Each row of a before or after table is a point. The points were changed in one or more steps. Then noise was added and the rows were shuffled. The steps act on columns, c1 being the first. Name the steps. A step turns or swaps two columns, mirrors them in a line or flattens them onto one, adds a multiple of one to another, or multiplies or shifts one. Angles are multiples of 10 degrees, from the lower column toward the higher: turns from -170 to 170, lines from 10 to 170 but not 90. Use the fewest steps. Two steps may share a column if one is a turn and the other turns, adds or multiplies; they go together, in the order done. Otherwise the lowest column goes first.
In the rows, zero is written as 128.

Before (12 x 3):
[[135  91 103]
 [128 110 162]
 [177  89 105]
 [123 172 133]
 [123 130 154]
 [169  90 100]
 [ 82 169 153]
 [136 119 127]
 [117 120 125]
 [156  86  96]
 [162  97 117]
 [ 93 156 160]]
After:
[[127 158 105]
 [172  89  91]
 [111 123 119]
 [ 72 161 150]
 [192  94  95]
 [ 54 160 163]
 [140 127 119]
 [206  98  93]
 [120 140 171]
 [120 153 127]
 [138  98  96]
 [183 112  97]]
Steps: multiply c1 by 1.6; mirror c2 and c3 in the line at 40 degrees

Before (11 x 6):
[[184 100 148  77 118 181]
 [127 105 151 108 132 169]
 [151 141 153 137  83 117]
 [104 187 158  80 106 132]
 [123 171 124 147  99 147]
 [106 103 126  83 105  94]
 [196 123 117 147 139 174]
 [159 163 128  74  90 180]
 [174 151 150  79  96 108]
 [119  99 122 149 143 151]
 [174 114 137  71  89 110]]
After, 11 rows:
[[ 83 109 136  71 152 110]
 [116 156 122 150 203 154]
 [125  82 128  71 152 181]
 [ 67 114 148  77 179 181]
 [112 147 149 109 191 168]
 [161  98 123 147 161 147]
 [ 73  89 118 145 199 174]
 [107  80 151  79 157 106]
 [117 104 155 136 141 120]
 [129 163 126  84 166  96]
 [184 100 160  81 166 133]]
Steps: turn c1 and c2 by -140 degrees; shift c5 by 60

Before, 9 rows:
[[120 141 161  74 110 147 172 133]
 [149 119  77 115 147 171 121 165]
 [ 81 110  85 133 136 196  89 170]
 [154 114 113 149  98 124 167  84]
 [111 106 143 107 163 141 113 102]
 [186 151 130 129  65  89 135 103]
 [104 113 142 141 162 150 130 177]
 [123 133  96  79  91  67 181  91]
 [125  62 131  91 103 103 151 109]]
After, 9 rows:
[[153 116 112  84  98 125 167 150]
 [106 112 141 179 161 148 130 140]
 [119 140 161 134 111 148 171  74]
 [149 121  77 166 146 169 122 116]
 [110 105 142 103 165 142 113 106]
 [124  62 133 108 105 105 151  91]
 [121 131  98  90  90  67 179  81]
 [188 151 130 102  64  88 137 128]
 [ 81 112  84 171 134 197  89 130]]
Steps: swap c4 and c8

Before (8 x 9):
[[168 154 109 226 145 126 131  55 150]
 [158 147 118 110 188 137 110 153 123]
 [ 67 159 108 139 167 114 145 116  93]
 [118 112 147 108 136 159 143 153 143]
 [ 45 141 120  82 155 120 119 143 156]
 [158 107 109  74 138 132 113 119 135]
 [163 158 102 128 153 114 155 124 151]
 [152  48  92  95 177 163 130 156 143]]
After (8 x 9):
[[163 157 103 121  97 142  99 126 115]
 [ 43 141 118 173  94 149 131 143 117]
 [152  47  91 162  89 157 120 155 165]
 [158 146 118 149  75 131 143 155 158]
 [117 110 149 145 127 155 110 154 148]
 [169 155 107  32 107 149 143  57 122]
 [ 68 159 106 115  91  91 114 114 144]
 [158 106 109 183 118 136 134 119 132]]
Steps: turn c4 and c7 by 170 degrees; turn c6 and c9 by -60 degrees; turn c5 and c9 by 160 degrees

Before, 10 rows:
[[153 146  86 126 118 120 139 166  90 104  75 158]
 [104  96  73 151 125 113 114 150  87 106 151 115]
 [127 106  87  87 138 143 111 171 129 117 137 109]
 [ 91  87 128 189 129 132  85 174 156 120 145 111]
 [104  85 108 134  77 159 124 177 104 106 131 125]
 [ 53 124 107 148 115 148  85 157 127  95 127  86]
 [ 80  80 105 140 117 121 125 185 116 136 110  61]
 [103 191 184 135 130  80 182 123 142 122 208 183]
 [147 101  94 107 132 132 169 113 115  75  87 139]
 [155 199 120 123  81  65 190  94 173 107 168 186]]
After, 10 rows:
[[153 135  86 125 119 120 116 158  91 104  76 159]
 [ 80 108 104 142 117 122 109 180 116 136 111  61]
 [128 119  87  88 138 144 112 172 129 117 138 109]
 [ 52 126 106 149 115 148 114 168 126  95 126  87]
 [ 91 112 127 190 128 133 108 182 155 120 146 112]
 [146 117  95 106 133 131 138 102 115  74  86 140]
 [156 157 121 124  80  65 147  78 174 106 169 186]
 [103 115  73 151 124 113 119 152  87 108 150 115]
 [103 154 185 135 131  81 136 107 141 122 206 183]
 [104 110 108 134  77 160 113 173 105 106 132 124]]
Steps: multiply c2 by 0.4; flatten c7 and c8 onto the line at 110 degrees

Before (8 x 14):
[[104 115 135  86  83  86 152 141 189  83  67 127 151 112]
 [ 94 156 152 119 125  95 116 133 109 147  69  81 116 130]
 [143 121 149 165 122 132 165  72 118 141  84 114  88 130]
 [113 112  98 161  89 119 134 156 145 140 140 115 100  95]
 [116 130 115 140 142 161 129  85 188 103 161 113 121  67]
 [110 145 169  92  91  84 126 129 191 151  97 163 146 152]
 [159 117 132 173 146  93 120 126 152 110 154  82 116 105]
 [171 182  94 157  55 158 109 162 111 150 161 150 169 112]]
After (8 x 14):
[[ 75 158 152 118 118  93 115 133 109 147  71  80 122 166]
 [ 89 112 136  85 149  84 154 142 187  83  66 124  83 151]
 [152 124 148 163  85 132 167  73 120 142  85 112 121 124]
 [ 98 145 170  95 147  83 125 127 187 152  96 164  90 196]
 [197 182  92 157 170 157 107 160 111 150 162 149  55  83]
 [179 120 128 175 117  91 117 126 151 113 154  84 146 139]
 [110 129 114 140 118 159 127  84 188 105 161 116 142  35]
 [106 114  97 160 101 119 133 155 145 138 141 116  86 106]]
Steps: multiply c1 by 1.6; swap c5 and c13; add -1 times c6 to c14

Before:
[[138 106 136 127 126 145 113 121 165 102 169 145 119 110 136  64 126 164
  106 219]
 [126  57  96 112 149 125 148  72 117  87  97  84 152 109  71 132 172 134
  172 147]
 [152 132  50 112 171  80  51 109 153 160 196 124 112  84 126 102  79 119
  132 104]
 [139 119 110  87 159 115 121 165 114 125 139 142 153  76 148 132 106  98
  101  96]
 [146 125  66  85 133  80 131 168 122 192  94 105 138 100 135 166 149  56
  110  98]
 [113  66 141 126 115 126  77 165 131 108 127 145 137 121 113 130  65 163
  171 110]
 [167 180 124 151 188 128 100  79 147 102 121 146 102 135 126 117 142 132
  116 184]
 [186 148 154 132 106  95  97 141 146  86  76 172 164 144  71 133 147 147
  106 158]
 [172 170 118 106 104 160 136  76  97 108  98 106 100 205 189 125 104 147
  135 100]]
After, 9 rows:
[[120  77 177 117 167 122 148  69 117  85  96 176 150 126  77 134  94 134
  173 144]
 [122 115  81 112 144  78  49 105 155 161 188 126 113 121 126 104  55 122
  133  97]
 [157 130 141 150 126 129  99  75 146 103 122 117 105 147 125 116 123 133
  104 183]
 [178 144 154 123 105  99  92 145 149  89  75 110 166 162  67 132 151 144
   85 157]
 [111  93  68 123 154 129  80 170 125 108 127 178 133 117 112 130 142 161
  109 112]
 [120 120 126 128 138 150 111 122 165  97 164 111 119 124 137  56 132 161
  114 217]
 [125 124 148  81 134  80 135 166 125 188  96 115 135 123 138 165  66  60
  152  97]
 [110 107 106  83 144 114 123 164 111 123 144 103 155 113 149 130 105  99
  109  94]
 [193 164 101 110 100 160 131  75  93 110 101 132  99 176 187 124 118 147
  143  97]]
Steps: flatten c1 and c14 onto the line at 40 degrees; flatten c2 and c5 onto the line at 140 degrees; swap c3 and c17; turn c12 and c19 by -90 degrees

Before:
[[101 134 139 134 122 123 139 136 116 132 128 124 149 145 118 114 124 128
  134 117 158 138 135 112]
 [119 149 146 155 128 128 140 101 141 140 134 102 133 136 125 151 147 140
  139 121 132 124 114 128]
 [135 117 119 129 140 134 127 120 124 141 110 124 146 135 105 134 128 116
  135 126 147 127 131 131]
 [144 134 128 137 138 123 149 139 137 136 138 139 135 131 134 131 112 130
  114 145 122 126 101 123]
 [135 117 134 133 111 135 135 137 142 150 134 131 115 134 132 123 133 139
  111 138 122 126 115 161]
 [118 120 125 123 145 118 129 131 127 115 145 137 121 132 112 126 125 141
  117 138 127 131 132 126]
 [119 115 106 145 128 126 126 131 122 117 152 126 124 153 113 139 142 155
  136 118 125 130 127 117]
 [119 140 108 162 126 168 120 114 140 115 114  96 127 122 127 106 129 142
  149 121 112 133 147 128]
 [138 112 121 138 145 131 142 110 128 141 140 125 117 121 133 123 135 142
  130 136 153 117 114 121]]
After (9 x 24):
[[136 117 118 130 137 145 127 144 128 131 107 132 146 135 105 135 130 116
  135 125 115 128 130 140]
 [143 136 127 138 141 113 148 116 115 124 136 115 133 132 133 131 117 129
  114 145 128 127 101 138]
 [102 134 139 132 122 111 139 137 122 111 129 133 149 145 117 113 139 128
  133 118  97 139 135 132]
 [119 141 108 161 125 249 121 132 132 128 113 161 127 121 125 105 117 142
  148 121 149 134 149 115]
 [117 119 124 122 147  97 129 124 125 126 143 119 120 129 112 127 129 141
  119 139 128 132 132 115]
 [136 118 133 132 112 150 135 117 135 161 136 126 115 136 133 123 114 140
  110 136 128 126 114 150]
 [117 148 146 155 128 128 141 153 148 128 136 154 134 136 124 151 119 139
  139 121 136 124 114 141]
 [120 113 106 144 133 121 125 123 139 117 153 130 124 155 114 140 135 154
  138 117 129 131 127 118]
 [139 111 122 137 147 137 141 157 133 120 136 132 118 120 132 123 129 142
  131 137 116 116 114 140]]
Steps: turn c5 and c11 by -10 degrees; multiply c6 by 3; turn c8 and c21 by -150 degrees; turn c9 and c17 by -80 degrees; swap c10 and c24; multiply c12 by -1

Before:
[[156 171 164 174 151 131 113 151 124 133 126  85 147 159 128  93  94 109
   83  94 202 106 103  84 169 132 137 140  78 127 123 128]
 [125 143 143 126 153 183  80  90 120 130 112 163 161 152 154 144 114  92
  122 121 116 124 149 139 159  90 105 150 129 103 156 104]
 [ 64 142 159 128 128 132 155 140 186 146 121 136 133  82 134 130 156 147
  116 122 108 163 166 182 129 187 163 105  77 206 117 142]
 [ 94 122 201  77 115 137 138 155 192 133 116 141 126  75 109 191 102  93
  129 109  44 166 144 125 138 158 120 138  87 145 128 145]
 [103 125 163  95 160 156  85 124  97 136 153 102 124 192 161 106 166  97
  148 121 111 140  99 156 138 122 109 123 158  62 138 132]
 [166 162 129 203 117 107 112 150 113 115 152 108 166 157 122 150 110 153
   84 132 174 134  81 114 175 129  94 146 134 122 109 135]
 [108 158 151 105 153 134  81 105  75 129 121  81 130 164 116 131 160 119
   71 116 114  87 117 161 123  97 107 104 132 113 130 114]
 [124 129 170 140 128 164 138 171 145 106 109 102 114  60 147 160 164 124
  143 140 101 113 156 166 134 163 155 114  82 158 150 122]
 [170 194  92 171 122 160 120 188 130 138 135  77 199 150 104 114 126 135
   75  95 192 156  97  77 161 105  86 132  94 117 149 130]
 [134 129 170 113 131 127 154 150 182 155 131 150 135  63 151 169 157 132
  129  52  86 112 146 149 108 190 147 108 104 185 141 166]
 [134 197 125 177 112  96  86 166 109 106 124 105 187 141 135 162 115  76
  113  62 187 160 122  80 171 129 110 122  93 108 125 110]
 [126 125 135  96 124 188  90 108 102  92 150 115 135 182 112 133 119  97
  103  97 135 123 115 136 163 165 100 117 146 106 138  84]
 [110 138 157 128 120 118 197 173 234 116  94 130 124  74 166 168 117  82
  100 116  72 148 185 164  91 186 135 134 112 181 144 135]]
After (13 x 32):
[[156 213 165  48 152 132 112 150 124 160 127  84 193 159 128 144 141 110
   83  94 128 106 103 115 169 134 135  95 135 125 123 128]
 [108 131 151 158 153 135  81 105  75 125 121  80 126 166 115 128 103 119
   72 116  62  87 118 155 123  97 107 163 132 113 131 114]
 [124 104 170 103 127 163 138 170 144 106 108 102  80  60 148  95 113 125
  141 141  98 114 156 184 133 162 155 164 131 158 152 123]
 [126 132 133 164 124 188  91 109 102 137 150 115 148 182 113  92 117  98
  104  97 140 123 114 126 163 165 101 119 139 105 139  85]
 [132 214 125  55 112  95  86 166 109 104 124 104 151 141 134  98 121  76
  113  63  66 161 122 105 172 129 111 116 125 107 126 111]
 [134  93 171 130 131 128 154 151 183  81 131 150  65  62 151 140 108 133
  129  52  85 110 145 159 109 190 148 157 145 186 140 166]
 [110  85 156 131 120 119 196 173 234  93  95 130  75  74 165 104 133  82
  101 116  55 148 187 166  91 187 135 117 127 181 144 135]
 [103 113 163 180 159 156  85 126  97 146 153 102 150 191 161 143 122  96
  148 122 117 141  99 138 137 122 109 166 128  64 138 133]
 [125 126 142 134 153 184  80  90 120 113 111 162 137 153 153 124 150  93
  120 122  90 124 150 139 159  89 106 113 127 103 157 103]
 [ 95  52 201 132 115 137 138 155 191  66 116 140  35  75 108 110 137  93
  128 109  55 165 145 145 138 159 121 102 191 145 127 145]
 [170 216  92  56 123 159 120 187 129 137 134  78 213 150 105 144 133 136
   74  95  76 156  96 100 161 106  86 127 131 117 150 130]
 [ 64 118 159 115 129 132 155 141 186 119 121 136 122  81 133 143 104 148
  115 121  84 163 166 200 128 187 163 156 139 206 116 142]
 [166 183 128  78 116 105 113 151 112 112 153 108 141 158 122 109 147 153
   83 132 115 134  81 114 175 129  93 109  71 122 109 136]]
Steps: turn c2 and c21 by -60 degrees; multiply c21 by 2; turn c24 and c29 by 30 degrees; turn c4 and c29 by -130 degrees; turn c10 and c16 by 110 degrees; add 1.5 times c10 to c13; swap c17 and c28
